Every row gives one point. Examples show where two turns around zero, p and q, send a point. Write where each new point lands after one turn and then the other. Backwards means that the second turn is done in reverse. Each puzzle has new turns, and all numbers are rounded.
In the rows, 128 means zero.

Turn p:
[179  88] => [119  64]
[128 139] => [138 134]
[112 150] => [139 153]
[ 94 135] => [117 161]
Turn q:
[133 119] => [121 120]
[104  79] => [ 74 135]
[109 145] => [138 151]
[164 180] => [189 110]
[131 119] => [120 122]
Where do these land?
p, then q: [135 113] => [112 133]
q, then p: [169 148] => [116  84]
p, then q backwards: [ 80 124] => [ 82 114]

Turn p:
[139 132 140  96] => [157 111 139 121]
[162 150 128 173] => [138 172  92 144]
[ 94 103 190 152] => [111 144 183 179]
[140 117  84 102] => [126  91  99 102]
[105 138  98 117] => [108 121 127  93]
Turn q:
[113 140 175 157] => [115  86 157 154]
[145 115 180 163] => [143  67 133 150]
[131 123  93 147] => [116 143  94 138]
[113 115  93  81] => [123 168 124  82]
[138 146  99  92] => [144 175 132 116]
Where do these land?
q, then p: [161 152 126  79] => [187 149 117 127]
p, then q: [ 66  82 139 159] => [ 62  85 157 130]
q, then p: [131 144 102 124] => [131 152 123 109]
q, then p: [100 104 141 128] => [117 100 152 127]
p, then q: [163 178 138 150] => [159 172 133 166]
p, then q backwards: [147 108 122 128] => [141 120 130 152]

Turn p:
[115 124 113 169 189 133 179 123] => [109 133 141 168 142 135  72  74]
[ 87 181 133 135 151 186 119 130] => [ 71 134 129 147 154 132  88 179]
[103 103 142 127 128 115 105 126] => [114 127 119  98  97 125 126 122]
[138  76 136 161 121 153  89 109] => [118 116 178 105  81 159 136 127]
[133 140  75 120 130  86 162 154] => [146 143  89 179 135 110 150  93]
[163 123 172 115  73  89 126 156] => [165 103 133  87 139  81 179 127]
[149 100 106  62 114 168 106 118] => [141 122 106 111 133 201 165 155]
[120 146 117 130 111 128 162 102] => [137 171 134 135 153 124 124 125]
[144 159 160 134 135  93 104 132] => [154 104 123 121 117  84 110 149]
Turn q:
[131 125 115 163 138 150 112 150] => [142 145 103 130  92 119 123 143]
[149 120 136 116 151 131  81 121] => [159 112 134 140 132  84 118 136]
[129  95 134 113  95 129 105 137] => [135 121 145 102 139 126 104 164]
[115 107 174 194 150 103 161 107] => [ 75  98 126 189  89 149 134 146]
[ 80 137 111  82 125 119 127 108] => [124 114 103 112 187 139 118 106]
[162 178  88  97  76 114 122 176] => [128 187 159  55 129 107 124  93]
[122 145 150 136 146 143 126 129] => [136 139 124 161 125 130 120 120]
[119 135  65 122 133  83 156  83] => [ 97  83 102  88 136 130 169  83]
[125 167 132 107 116 169 143  85] => [165 122 137 136 140 170 121  79]
[148  69 175 151 149 139 147 183] => [118 157 148 167 110 126 150 211]
Where do these land?
p, then q backwards: [ 80 130 120 184  97  95 140 151] => [161 171 129 145 155  74 121 165]
q, then p: [175 114 106 122 191 180 119 131] => [188 117 159 165 161 108 155  90]
q, then p: [111 134 141  99 113 162 116 113] => [140  93 143 138 118 154 112 147]
p, then q: [125 152 105 167  76  88 133 167] => [ 46 120 142 133 110 138 147 102]
q, then p: [123 132 162  81 156 132 126 132] => [134 100 142 148 122 114  80 111]
q, then p: [166  92 100 150 152 126  85 134] => [162 121 109 125 124 100 183  94]
q, then p: [138 133 145 183  96 105 134 134] => [ 95 153 132  91 120 107 156 155]
q, then p: [113 158 131  90 147 130 130  80] => [150 131 153 129 108 166  84 109]
p, then q: [121 106 143  75 122 134 169 110] => [178 125 114 134 154 121 164  98]
